Each row is a point. To make a cloud, some directions were put in groups of two or more. Within a group, all points are equally far from the middle, so they leave a hole (a ring in 2 directions, a hollow ball in 3). The other directions are filled evenly. Then the cloud was stretched, turned, moved and blurred a little. How many holes are there, and how many directions does each take, smallest first?
In the rows, zero is written as 128.

Cloud:
[[150  75]
 [163 154]
 [195 155]
 [169 160]
 [143 152]
 [135 138]
 [105 119]
 [182 124]
 [ 80  97]
 [101 116]
 [196 145]
 [ 90 100]
 [ 87  95]]
Holes: 0

Cloud, 22 rows:
[[114 120 120]
 [108 116  98]
 [ 80  84 127]
 [139 114 101]
 [210  60 109]
 [201  66  93]
 [118  84 142]
 [126  92 157]
 [ 80  91 138]
 [135 136 177]
 [165  64 101]
 [184 143 164]
 [ 90 135 167]
 [ 93 143 170]
 [152 135 147]
 [ 81 121 156]
 [157 111 147]
 [131 168 146]
 [ 93 169 147]
 [ 64 159 131]
 [138 118  76]
 [ 82 176 134]]
Holes: 0

Cloud:
[[139  87 187 135]
 [108 123 198 137]
 [177 128  89 129]
 [170 145  92 118]
 [106 137 195 130]
 [184 159 173 118]
 [176 134  87 131]
 [137  76 133 128]
 [170  95  97 137]
 [160 158 124  97]
 [116  97 185 129]
 [195 143 175 135]
 [112  95 170 124]
 [120 177 137 169]
 [182 155 122 169]
 [185 165 171 145]
 [186 106 148 111]
 [184 129 128 103]
 [146  96 176 185]
 [176 100 186 156]
 [127 175 108 159]
 [134 174 102 155]
 [193 126 169 162]
 [143 163  94 120]
 [107 133 197 161]
 [119 110 194 173]
 [108 152 191 160]
 [171  95  96 139]]
Holes: 2 (2, 2)

Cloud, 26 rows:
[[117 146 150 108]
 [158 105  86 159]
 [ 83 153  89 123]
 [125 136 185 124]
 [179 166  97 143]
 [188 155 100 141]
 [ 85 123  70 143]
 [ 73 165 106 132]
 [154 139 137 167]
 [ 71  94 151 124]
 [129 123  70  90]
 [131 116  59 162]
 [121 116 167  87]
 [ 87 106 103 127]
 [129 153  66  88]
 [142  59 123 104]
 [206  70 154 125]
 [137 111 118 182]
 [139 113 167  78]
 [120 110 138  82]
 [173 159 121 108]
 [161  43 137  93]
 [192  91 146 138]
 [ 69 109 130 128]
 [163  77 158 156]
 [198 154  88 139]]
Holes: 1 (2)

Cloud, 46 rows:
[[199  90 159 116 141 183]
 [219 129 177  91 110 127]
 [183  81 140 109  69 119]
 [117 133 145 133 196 141]
 [133 111 164 100 131 189]
 [157 160  74 111 133 141]
 [178  87 122  92 136  85]
 [168 110 124 155  98 190]
 [151 170 167 139 113 191]
 [194 151 100  87  67 153]
 [145  90 132  84 150 171]
 [174 109 189 160 134 173]
 [236 104 111 123 121 116]
 [171 102  70 128 151 149]
 [145 169  97 138  68  99]
 [160 182 160 125 140  90]
 [161 139 116  73  62 134]
 [182 137 208 151 116 115]
 [192 133 140  74  90 115]
 [134 176 114 150 116 150]
 [202 121 132 190 137 135]
 [213 153 134  97 121 109]
 [190 126 118 178 164 151]
 [ 89 155 132 124 160 132]
 [155 173 173 115 100 181]
 [100 107 152 134 132 155]
 [187 149  97 112 145 181]
 [214 174 122 125 124 105]
 [149 102 139 166 126 142]
 [177  70 137  99 133 158]
 [173 160  81 139  82  79]
 [125 106 143 142 181 117]
 [128 161 143 155 146 165]
 [194 108 133 111 145  90]
 [147 105 207 149 147 145]
 [163  99  60 161 132 128]
 [ 98 120  78  79 151 124]
 [133 168 106 114 154 134]
 [205 121 142 186 112 127]
 [159  83 132 107 117 180]
 [126 182 121 139 117 132]
 [176 164 118  89 136 162]
 [148 139 111  79  77 164]
 [119 142 163 148 143 171]
 [124 132 104 106 174 142]
 [196 139 161 114  61 128]]
Holes: 2 (2, 2)

Cloud (51 x 6):
[[ 89 175 173 135 178 106]
 [125 151 115 146 110 167]
 [114 101  95  77 162 147]
 [142 181 136 163 114 134]
 [150 149 177 109 168 158]
 [170  97 134 107 162 205]
 [109  69 130 160 127 138]
 [159  79 125 133 168  76]
 [152  72 124 100  71 162]
 [108  70 153 148 125 142]
 [136  93 115 159 126  98]
 [161 145 169  91  88 127]
 [141  81 156 134 128 191]
 [ 81 104 184 133 149 194]
 [ 86  76 131 141 123 114]
 [197 129 111 109 173 131]
 [158 120 116 113 176 183]
 [154  75 114 156 173 108]
 [ 83 166 160 131 176 170]
 [183  78 172 128 152  80]
 [105  52 165  97 160 143]
 [ 97 138 173 105  84 100]
 [146 102 149 160 133 168]
 [ 94  73 107  46 117 118]
 [ 76 126 122 143 112  65]
 [136 111 130  93 161  64]
 [135 176 116 143  82 132]
 [124 163 176  96 153 106]
 [146  88 118 140  94 124]
 [ 77 143 135 135  82 200]
 [ 51 167 140 123 125 194]
 [127 185 150 126 190 121]
 [107 137 140  91  81 185]
 [ 99 106 162  78 174 152]
 [ 87 172 183 155 165 161]
 [120 160 120  81 128 147]
 [ 82 119 147 130  83 200]
 [ 80 122 161 164 136  90]
 [160  50 135 139 147 187]
 [ 70 159 174 122 103 119]
 [142 109 123 168 146 177]
 [133 121 137 156 111 169]
 [102 150 190 148 166  93]
 [177  94 121 104 116  36]
 [154 161 169  64 121 109]
 [194 159 107  82 134  97]
 [127  71 182 102 165 131]
 [104  80 134 131  76 127]
 [ 59  85 124 146 189 138]
 [103  78 101 154 102 176]
 [121  83 143 164 126 129]]
Holes: 1 (3)
